Every row gives one point. Two turns around zero, p and q, are shown by what they do to some points. Where does a point land after both, in the order given? Backwards means that the second turn is done in reverse. Each puzzle has new turns, and all numbers are rounded.

Turn p:
[ 0.35 -0.19] => [0.37 0.15]
[-0.33  0.32] => [-0.46 -0.05]
[-0.03 -0.13] => [ 0.08 -0.11]
Turn q:
[-0.34 -0.37] => [-0.26 -0.43]
[0.02 0.06] => [0.01 0.06]
[ 0.38 -0.03] => [0.38 0.05]
[-0.07  0.34] => [-0.14  0.32]
Where do these land?
p, then q: [-0.23  0.00] => [-0.11 -0.20]
p, then q: [-0.20 -0.23] => [ 0.11 -0.28]
p, then q: [0.44 0.23] => [0.00 0.50]

Turn p:
[ 0.29  0.05 -0.01 -0.01] => [ 0.24 -0.15 -0.05  0.06]
[ 0.09 -0.01  0.25  0.04] => [ 0.16  0.18 -0.03  0.12]
[-0.73  0.09  0.04  0.14] => [-0.66  0.34 -0.10 -0.06]
[ 0.29 -0.55  0.31 -0.07] => [0.41 0.21 0.50 0.15]
[ 0.05  0.17 -0.20  0.37] => [-0.17 -0.25 -0.17  0.29]
[ 0.15  0.13  0.07 -0.18] => [ 0.21  0.00 -0.12 -0.13]
[-0.13  0.12 -0.46 -0.29] => [-0.20 -0.33 -0.02 -0.42]
Turn q:
[ 0.26  0.39 -0.23  0.13] => [ 0.35 -0.29  0.20  0.21]
[-0.27  0.12 -0.11 -0.34] => [-0.09 -0.17 -0.41  0.10]
[-0.08 -0.06 -0.13  0.34] => [-0.19 -0.08  0.31  0.08]
[ 0.04 -0.69  0.27 -0.09] => [-0.27  0.40 -0.02 -0.57]
[ 0.06  0.24  0.19 -0.04] => [ 0.21  0.13 -0.07  0.18]
Where do these land?
p, then q: [ 0.00  0.17  0.23 -0.07] => [ 0.17 -0.23  0.01  0.06]
p, then q: [-0.15  0.23 -0.02  0.15] => [-0.20 -0.23  0.02  0.08]
p, then q: [ 0.00  0.28 -0.10 -0.19] => [-0.02 -0.24 -0.16 -0.20]
p, then q backwards: [ 0.31  0.23 -0.03  0.06] => [ 0.05  0.27 -0.12 -0.25]
q, then p: [-0.15 -0.90 -0.08  0.04] => [-0.25  0.42 -0.07 -0.77]

Turn p:
[ 0.19  0.07 -0.15  0.25  0.37  0.04 -0.02 -0.02  0.16] => [-0.02  0.26  0.12 -0.17 -0.14 -0.19 -0.11  0.08  0.32]
[-0.07 -0.20 -0.29 -0.10 -0.24  0.15  0.15 -0.04 -0.34] => [-0.06 -0.43 -0.18 -0.07  0.11  0.09  0.22 -0.21  0.14]
[-0.13 -0.01  0.29 -0.18 -0.45 -0.26 -0.51  0.40  0.06] => [ 0.44  0.16 -0.41  0.18  0.18  0.10 -0.10 -0.06 -0.59]
[-0.11  0.07 -0.03  0.01 -0.59  0.01 -0.04  0.56  0.45] => [ 0.64 -0.07 -0.11 -0.26  0.10 -0.07  0.24  0.25 -0.50]
[ 0.20 -0.07  0.26  0.23  0.32  0.45  0.38 -0.31  0.06] => [-0.29 -0.20  0.47 -0.01 -0.52 -0.21 -0.11  0.00  0.18]
[ 0.19 -0.20 -0.22 -0.38 -0.39 -0.35  0.22 -0.31 -0.04] => [-0.34 -0.17 -0.01  0.03  0.55 -0.20  0.36 -0.19 -0.20]
[-0.06 -0.04  0.01 -0.50 -0.20 -0.12  0.24  0.11  0.13] => [ 0.05 -0.27  0.08  0.20  0.41 -0.06  0.13  0.21 -0.22]
[ 0.18  0.18  0.09  0.07  0.64  0.26  0.07  0.05 -0.15] => [ 0.03  0.09  0.28  0.22 -0.28 -0.04 -0.29  0.04  0.53]
[-0.38  0.09  0.01  0.30  0.57  0.20 -0.11 -0.27 -0.01] => [-0.30  0.15  0.04 -0.17 -0.36  0.33 -0.38  0.22  0.34]
[ 0.04 -0.44 -0.15 -0.07 -0.04 -0.23 -0.15 -0.18 -0.18] => [-0.33 -0.04 -0.41  0.02  0.17 -0.17  0.01 -0.17  0.01]
[ 0.11  0.32  0.00 -0.21 -0.44 -0.09 -0.34  0.03  0.11] => [ 0.31  0.15  0.07 -0.10  0.35  0.12 -0.04 -0.27 -0.38]
[-0.15  0.24  0.18  0.57  0.47 -0.07  0.09 -0.02 -0.25] => [-0.13  0.40  0.06  0.11 -0.56  0.29  0.05  0.09  0.37]
Turn q:
[-0.17 -0.13 -0.30 -0.39 -0.17  0.20  0.88  0.16 -0.08] => [ 0.18  0.33 -0.40  0.32  0.05  0.11  0.47 -0.47 -0.55]
[ 0.04 -0.32  0.19  0.09  0.08  0.41 -0.37  0.12 -0.40] => [-0.26 -0.29 -0.17 -0.23 -0.02  0.55 -0.22  0.20 -0.04]
[ 0.05 -0.29  0.33  0.05 -0.13 -0.21  0.36  0.00  0.05] => [ 0.36  0.27 -0.18 -0.32 -0.20 -0.01 -0.01 -0.10 -0.09]
[-0.10  0.22 -0.11 -0.19 -0.15  0.21 -0.36 -0.85  0.26] => [-0.16 -0.23 -0.01 -0.05  0.42 -0.19  0.51  0.07  0.73]
[ 0.11  0.02  0.17  0.09 -0.14  0.21  0.06  0.13  0.30] => [ 0.20 -0.02  0.18 -0.02 -0.24  0.14  0.24  0.14 -0.01]
[ 0.00  0.06 -0.53  0.00 -0.22 -0.22 -0.26 -0.10  0.07] => [-0.04 -0.16 -0.12  0.30  0.25 -0.43  0.00  0.30  0.03]
[ 0.10  0.47  0.21  0.06 -0.11 -0.28 -0.31  0.18  0.02] => [-0.08  0.26  0.34  0.18 -0.16 -0.09 -0.28  0.28  0.29]
[ 0.08 -0.25  0.28 -0.13  0.33 -0.09  0.05  0.26  0.02] => [ 0.06  0.14  0.21 -0.34  0.03  0.18 -0.20 -0.08 -0.30]
[-0.33  0.14  0.21  0.33  0.40 -0.11 -0.36  0.05 -0.04] => [-0.45 -0.18  0.29 -0.25 -0.26 -0.14 -0.31 -0.07  0.13]
[ 0.21  0.09 -0.46  0.08  0.10 -0.12  0.31  0.06 -0.20] => [ 0.20 -0.11 -0.13  0.43  0.12 -0.12 -0.21 -0.26 -0.20]
Where do these land?
p, then q: [ 0.14 -0.12 -0.26  0.46 -0.13 -0.20  0.42 -0.30 -0.10] => [ 0.03  0.45 -0.18  0.01 -0.09 -0.24  0.44 -0.37 -0.10]
q, then p: [-0.12  0.32 -0.27  0.06  0.26 -0.47 -0.23 -0.17 -0.13] => [-0.24  0.56 -0.28 -0.02  0.03  0.12 -0.20  0.22 -0.18]
q, then p: [ 0.05 -0.12  0.14 -0.30  0.03  0.24  0.35  0.16 -0.13] => [-0.03 -0.24  0.33 -0.06 -0.10  0.18 -0.04 -0.26  0.26]
q, then p: [ 0.50 -0.07 -0.04 -0.04  0.09  0.21  0.01  0.15  0.07] => [ 0.11 -0.12  0.05  0.13 -0.33 -0.29 -0.18 -0.23  0.12]
q, then p: [-0.21  0.02  0.41  0.27  0.28  0.26 -0.10 -0.10  0.03] => [-0.12 -0.42  0.04 -0.04  0.14  0.04 -0.16  0.07 -0.46]
p, then q backwards: [-0.39  0.02 -0.15 -0.32  0.02  0.30 -0.42 -0.26  0.53] => [ 0.24 -0.53  0.13 -0.03  0.38 -0.24 -0.47  0.20 -0.27]
q, then p: [-0.23  0.05  0.22 -0.17 -0.13  0.56 -0.36 -0.55 -0.03] => [-0.05 -0.49  0.20 -0.24  0.02 -0.11 -0.07  0.74  0.00]
p, then q: [-0.29 -0.22 -0.19  0.33  0.09 -0.35 -0.05 -0.07 -0.17] => [-0.19 -0.04 -0.02  0.41  0.00 -0.20  0.37 -0.11 -0.23]
p, then q backwards: [ 0.43  0.18  0.42 -0.30 -0.11 -0.47  0.08  0.17  0.12] => [ 0.09  0.31 -0.45 -0.40 -0.06 -0.25  0.28  0.30  0.25]
q, then p backwards: [ 0.01  0.20 -0.20  0.12 -0.30 -0.21  0.36  0.34 -0.16] => [ 0.13 -0.12  0.53  0.08  0.10 -0.20 -0.20  0.28 -0.09]
p, then q backwards: [ 0.10 -0.27 -0.09 -0.11 -0.10  0.10 -0.06  0.64 -0.03] => [ 0.29 -0.21 -0.32  0.27 -0.32 -0.14  0.20 -0.25  0.10]

Turn p:
[ 0.29 -0.05 -0.38  0.02 -0.19  0.11 -0.28  0.24 -0.12  0.26  0.11 -0.01] => [-0.06 -0.12  0.44 -0.04  0.04  0.06 -0.16 -0.05 -0.29 -0.42  0.03  0.04]
[ 0.08 -0.25  0.22  0.25  0.06  0.59  0.04 -0.08 -0.11 -0.17  0.48  0.06] => [ 0.16  0.26 -0.46  0.02 -0.08  0.02 -0.13  0.11 -0.03 -0.47  0.36  0.34]
[ 0.64 -0.08 -0.08 -0.14 -0.03 -0.10  0.62  0.05  0.36  0.21  0.12 -0.15] => [ 0.58 -0.17 -0.03 -0.03 -0.26 -0.43 -0.01  0.08 -0.15 -0.30 -0.40 -0.39]
[-0.44  0.05  0.23 -0.11 -0.19 -0.12 -0.01  0.07 -0.12 -0.36  0.32 -0.06] => [-0.42  0.09 -0.19  0.24 -0.09 -0.05  0.08  0.36  0.23  0.11 -0.04  0.28]
[-0.19  0.04 -0.03  0.01  0.27 -0.22  0.22 -0.07 -0.21  0.09  0.24  0.34] => [ 0.09  0.20 -0.09 -0.13  0.03  0.25 -0.03  0.46 -0.15  0.24 -0.06 -0.06]
[-0.05  0.05  0.12 -0.26  0.15  0.01 -0.13  0.20 -0.34  0.28  0.14 -0.50] => [-0.39 -0.32  0.02 -0.50 -0.13 -0.05  0.12  0.19  0.08 -0.21  0.09 -0.04]
[-0.58 -0.04 -0.49  0.46  0.34  0.08 -0.13 -0.17  0.11 -0.20 -0.25  0.04] => [-0.16  0.56  0.11  0.10  0.37 -0.03  0.23 -0.18 -0.23  0.41  0.51 -0.12]
[ 0.18  0.48  0.44  0.07  0.20 -0.46 -0.10 -0.04  0.05 -0.16  0.25  0.08] => [ 0.36 -0.25  0.09 -0.09 -0.09  0.03  0.24  0.36  0.32  0.35 -0.12  0.43]
[-0.07  0.38  0.13 -0.04  0.07  0.43 -0.36  0.02  0.26 -0.72 -0.22  0.13] => [ 0.07  0.30  0.17  0.35 -0.10  0.06  0.03 -0.33  0.73  0.09  0.41  0.25]
[-0.37 -0.10 -0.26  0.23 -0.56 -0.11  0.33 -0.01  0.25  0.60 -0.21  0.04] => [-0.20 -0.33 -0.09  0.47  0.01 -0.06 -0.08 -0.12 -0.73  0.22 -0.06 -0.43]
[ 0.09 -0.44 -0.21 -0.35  0.19 -0.18 -0.22 -0.18  0.21  0.26 -0.43 -0.20] => [-0.10 -0.13  0.09 -0.32  0.54 -0.20 -0.14 -0.35  0.08  0.00 -0.20 -0.44]
[ 0.20  0.29  0.16 -0.17 -0.35  0.07 -0.03 -0.30 -0.36  0.00  0.02  0.40] => [ 0.07 -0.05  0.02  0.00 -0.35  0.32 -0.53 -0.04  0.03  0.16 -0.19  0.32]
[ 0.33 -0.18 -0.04  0.01 -0.03 -0.23  0.26 -0.29 -0.17 -0.07 -0.12 -0.01] => [ 0.18  0.16 -0.10 -0.23 -0.06 -0.14 -0.08 -0.15 -0.15  0.07 -0.44  0.04]
[-0.08 -0.14  0.19  0.03  0.08  0.13 -0.22  0.57  0.20 -0.01 -0.46 -0.16] => [-0.16 -0.21  0.05  0.14  0.17  0.22  0.48 -0.36  0.27 -0.26  0.10 -0.24]
Turn q:
[ 0.17 -0.39  0.17  0.64  0.29  0.21 -0.07 -0.23  0.10 -0.48 -0.36  0.00] => [ 0.15  0.43 -0.34 -0.15  0.38  0.04 -0.46 -0.24  0.45 -0.37 -0.21  0.16]
[ 0.20  0.10  0.14  0.31  0.41 -0.11 -0.05 -0.17  0.39 -0.14  0.03  0.21] => [-0.09  0.44 -0.41 -0.02 -0.03 -0.02 -0.24 -0.28 -0.17  0.03 -0.24 -0.01]
[ 0.19  0.39 -0.17 -0.08 -0.65 -0.01  0.04  0.23  0.08  0.33  0.01 -0.05] => [ 0.26  0.16  0.29 -0.03 -0.39 -0.11  0.44  0.44 -0.09  0.24  0.15  0.04]
[-0.20 -0.18  0.11 -0.36  0.48  0.23 -0.02 -0.01  0.21 -0.03  0.22 -0.03] => [-0.15 -0.46 -0.09 -0.19  0.01  0.00 -0.34 -0.28 -0.20  0.12 -0.24 -0.06]
[ 0.02 -0.09  0.13 -0.17 -0.64 -0.14 -0.14  0.08 -0.01  0.26  0.32 -0.15] => [-0.08 -0.01  0.49 -0.14 -0.11 -0.32  0.17  0.42 -0.25 -0.12  0.20 -0.01]
[-0.21 -0.46 -0.01 -0.43  0.40  0.41  0.00  0.14  0.13  0.06 -0.19 -0.23] => [ 0.28 -0.64  0.06 -0.28  0.20  0.18 -0.45 -0.19 -0.02  0.10 -0.11 -0.05]
[-0.42 -0.25 -0.12 -0.05  0.44  0.19  0.02 -0.29  0.11  0.28 -0.06 -0.43] => [ 0.00 -0.50 -0.20  0.04  0.02  0.35 -0.60  0.13 -0.13 -0.07  0.04  0.20]
[-0.15  0.23  0.10  0.36  0.29  0.24 -0.21 -0.13  0.10 -0.44 -0.25  0.31] => [-0.17  0.29 -0.38 -0.06  0.24  0.22  0.01 -0.14  0.30  0.07 -0.52  0.14]
[-0.02 -0.15 -0.32  0.44  0.20  0.00 -0.33 -0.18 -0.22 -0.33  0.02  0.51] => [-0.34  0.39 -0.02 -0.03  0.21  0.38  0.13 -0.48  0.23 -0.23 -0.08  0.33]
[ 0.08 -0.35 -0.10 -0.35  0.44  0.33  0.32 -0.41  0.26  0.12 -0.12 -0.05] => [ 0.06 -0.27 -0.03 -0.05 -0.07  0.09 -0.77 -0.30  0.09  0.37  0.12  0.00]
[-0.12 -0.04 -0.03  0.17 -0.22 -0.23  0.24  0.43 -0.17  0.24  0.02  0.13] => [ 0.27 -0.04  0.11  0.29  0.12 -0.18  0.40  0.00 -0.20 -0.08  0.16  0.20]
[ 0.02  0.29  0.29 -0.14 -0.40 -0.15  0.18 -0.09 -0.35  0.22  0.09  0.12] => [-0.23  0.01  0.07  0.19  0.06 -0.34  0.34  0.33  0.03  0.24  0.32 -0.09]
[ 0.27  0.46 -0.12 -0.03 -0.44 -0.15  0.10  0.44 -0.44  0.02  0.40 -0.26] => [ 0.04 -0.11  0.06  0.04 -0.49 -0.30  0.76  0.21  0.08 -0.23  0.27 -0.17]
[ 0.35  0.32  0.05 -0.06 -0.24 -0.44 -0.28  0.23 -0.25  0.09 -0.19 -0.04] => [ 0.10  0.30  0.01 -0.04  0.02  0.09  0.52  0.22 -0.11 -0.06  0.26 -0.45]
[-0.16  0.11 -0.12 -0.25 -0.36 -0.39  0.19 -0.02  0.05 -0.20  0.05 -0.07] => [-0.06  0.01  0.38  0.43 -0.17 -0.07  0.09  0.16 -0.02 -0.04 -0.11 -0.26]
Where do these land?
q, then p: [ 0.05 -0.11 -0.16  0.24  0.06  0.21 -0.01 -0.06  0.05 -0.27  0.79  0.21] => [-0.24  0.18 -0.15  0.39  0.10  0.08 -0.36 -0.03  0.11  0.61 -0.29  0.11]
q, then p: [ 0.03  0.26  0.15  0.21  0.24 -0.03  0.27 -0.22 -0.18 -0.03 -0.30  0.18] => [ 0.21  0.05  0.29  0.03  0.12 -0.16  0.06  0.08 -0.35  0.12  0.35 -0.17]
q, then p: [-0.01 -1.06  0.78 -0.19  0.24 -0.01  0.24  0.60 -0.09 -0.14 -0.14  0.14] => [ 0.38  0.26 -0.06 -1.04  0.68 -0.26  0.17  0.09  0.41  0.24 -0.41  0.21]
q, then p: [ 0.22  0.27 -0.01 -0.77 -0.01 -0.20 -0.13 -0.18  0.05  0.14  0.25  0.10] => [-0.62 -0.46 -0.37 -0.18 -0.16 -0.17 -0.02  0.12 -0.24 -0.05  0.05 -0.01]
q, then p: [-0.14 -0.16 -0.31  0.34  0.02 -0.09 -0.29  0.07 -0.20  0.20  0.37  0.07] => [-0.03  0.49 -0.24  0.21 -0.20  0.25 -0.24  0.19  0.12  0.06 -0.02  0.15]
p, then q backwards: [ 0.28  0.11 -0.11 -0.22 -0.01  0.18  0.15 -0.09 -0.20  0.01 -0.17 -0.37] => [ 0.37 -0.08 -0.05 -0.12  0.03  0.17 -0.05  0.04  0.14 -0.22  0.39 -0.10]
p, then q: [ 0.16  0.31 -0.39  0.29  0.08  0.11  0.07  0.36  0.15 -0.06 -0.07 -0.17] => [-0.13  0.08 -0.12  0.18 -0.04 -0.63  0.02  0.17  0.15 -0.12  0.11 -0.14]
q, then p backwards: [-0.31  0.28  0.83 -0.02 -0.19  0.15  0.13  0.09 -0.04  0.11 -0.13 -0.14] => [-0.27 -0.24  0.15 -0.14  0.12 -0.56  0.15 -0.19  0.37  0.11  0.49 -0.23]
q, then p: [-0.34  0.07 -0.41  0.06  0.18  0.30 -0.06 -0.10 -0.03  0.09 -0.27 -0.04] => [ 0.18  0.09 -0.10  0.20  0.12  0.23 -0.26 -0.24 -0.05 -0.33  0.29 -0.17]
q, then p: [ 0.18 -0.12  0.33  0.09  0.18  0.02 -0.45 -0.25  0.05 -0.14 -0.30  0.16] => [-0.10  0.01  0.30 -0.30 -0.03 -0.07 -0.04  0.08  0.39  0.15  0.40 -0.26]
q, then p: [-0.36 -0.01 -0.24  0.23  0.11 -0.13  0.06  0.00  0.16  0.02  0.37 -0.39] => [-0.22  0.38  0.01  0.32  0.05  0.24  0.02 -0.28 -0.07 -0.12 -0.16  0.33]
p, then q: [ 0.13  0.15 -0.38 -0.38 -0.43 -0.34 -0.10 -0.09 -0.03 -0.19 -0.28  0.09] => [ 0.00  0.24 -0.20 -0.06  0.57  0.10 -0.14  0.53 -0.14  0.10 -0.06 -0.06]
p, then q backwards: [ 0.13  0.02 -0.10  0.12 -0.45 -0.16  0.12 -0.12  0.31  0.25 -0.11  0.16] => [-0.29 -0.11  0.01 -0.24  0.19 -0.21  0.36  0.18  0.31  0.04  0.01  0.01]
